Each row is a point. Two turns around zero, p and q, are shown by what they do to some points. Where does a point land after both, in the order given? Backwards means that the second turn is done in reverse. Each puzzle has new turns, and all numbers are rounded.

Turn p:
[ 18 -36] => [-34 -22]
[-27  29] => [26 30]
[9 7] => [ 8 -8]
Turn q:
[ 0 12] => [-5 11]
[ 30 -30] => [ 39 -16]
[-45   3] => [-42 -15]
[15 15] => [ 8 20]
Where do these land?
q, then p: [-27 -48] => [-55   0]
p, then q: [-4 21] => [16 14]
q, then p: [ 9 10] => [13 -3]
p, then q: [21 16] => [ 24 -10]

Turn p:
[-7 -8 48] => [ -1 -41 -27]
[ 29 -34  11] => [ 34   5 -31]
[ -8  13 -17] => [-11  10  17]
[-41  -3 -26] => [-43  23   2]
[29 17  8] => [ 28 -13  16]
[ -2  14 -24] => [-6 16 22]
Turn q:
[-24  29  19] => [19  4 38]
[ -3 -14 -20] => [-16  14 -13]
[16 29 14] => [ 34 -11   4]
[24 -6 23] => [  6 -32  -8]
[-13 -38 -37] => [-43  26 -21]
Where do these land?
p, then q: [ 10  34 -26] => [ 14 -34  24]
q, then p: [-20  14   0] => [  6 -23   5]
p, then q: [  0  -8 -15] => [15  6  5]
p, then q: [ 10 -40  41] => [-16  27 -49]

Turn p:
[22  1  2 -5] => [  2   5 -17  14]
[  7 -14 -17 -12] => [ 11  17 -13 -11]
[ 13   7 -22  -3] => [ 6 25 -1  8]
[ 6 -6 12 35] => [-37  -5  -2   3]
[-48  12  25 -15] => [ 19 -41  32 -14]
Turn q:
[28  7  8 11] => [-26  -4  -8  17]
[ -9 -10 -10 -13] => [ 11  -8   9 -13]
[-10  14   8   5] => [  9  11 -11   7]
[25 14 16 -4] => [-12 -12 -11  26]
[-29  -4 -40  -6] => [ 19   0  -3 -46]
[24  0 29 25] => [-28  15   3  32]
[-29 -21 -11 -18] => [ 28  -2  22 -22]
Where do these land?
p, then q: [-30  -2 -12 -22] => [ -5 -28   6  26]
q, then p: [22  2 21  1] => [-25  -3  13 -11]
p, then q: [  6 -24   7  39] => [ 40  11   2 -22]
p, then q: [  4  14 -19 -32] => [-30 -12 -18  15]
p, then q: [-2 10  3 14] => [ 6 15  4  5]

Turn p:
[ 0 14  3  8  1  4] => [ 6 -9 -4 -8 10  1]
[12  1 -8 -6 14 -8] => [  4  -6  -6  -1 -17 -11]
[ 20 -10   3  -4  -3  13] => [-20  -5   7  -1   0 -15]
[-4  4  6 -7 16 -1] => [  3   6  -9 -14  -8   0]
[-11   0 -13 -18 -39  -9] => [ 9  4 39 18 -1 16]
[10  7 21 15 -8 -4] => [  7   3  -1  -3  24 -17]
[-22 -12  -1  17   5   6] => [ -8   8 -18   9   9  19]
[ -5  -4 -10  -5  14   0] => [ -2  -1  -9  -1 -15   6]
Turn q:
[  4   3 -28  -4   9   2] => [ 2  7  8 19 -6 20]
[-7  8 -2 14 -9 -7] => [ 17  -5   4   2  -2 -10]
[ 2  7 10  2  2 10] => [-2 -6 -6  0 13 -2]
[  4   2   6 -48   2  12] => [-41  23 -10  13   7  -5]
[ -6   7   8   7   6 -12] => [14  7 -4 -8  5 -4]
[11  4  1  7 -3 -9] => [ 6  0 13 -6  5 -1]
[ -5 -32  -1  12   3  10] => [ -5 -20  -9 -13 -21  13]
[-3  2  6 10 -9 -4] => [  8  -6   2  -5   0 -10]
Where do these land?
q, then p: [-4  5 14  2 -7 -1] => [  8   4  -2   5 -12  -5]
p, then q: [ 18  -2  17  11 -21  17] => [ 12  19 -23 -19   0   9]
p, then q: [ -9   5 -16   4  17   6] => [-11 -12   3  13 -15   4]
q, then p: [  3 -18   9  -4   5  18] => [-11   7   3   6  -9  22]
q, then p: [ -5   0 -10   8   3 -15] => [ -1  -8  11  -4   7 -13]
p, then q: [-16   3 -24  -5   3  -5] => [-11 -27   6   6  -1  -3]
p, then q backwards: [ 12   7  10 -16   1 -21] => [ -9   4   1   7 -15 -25]
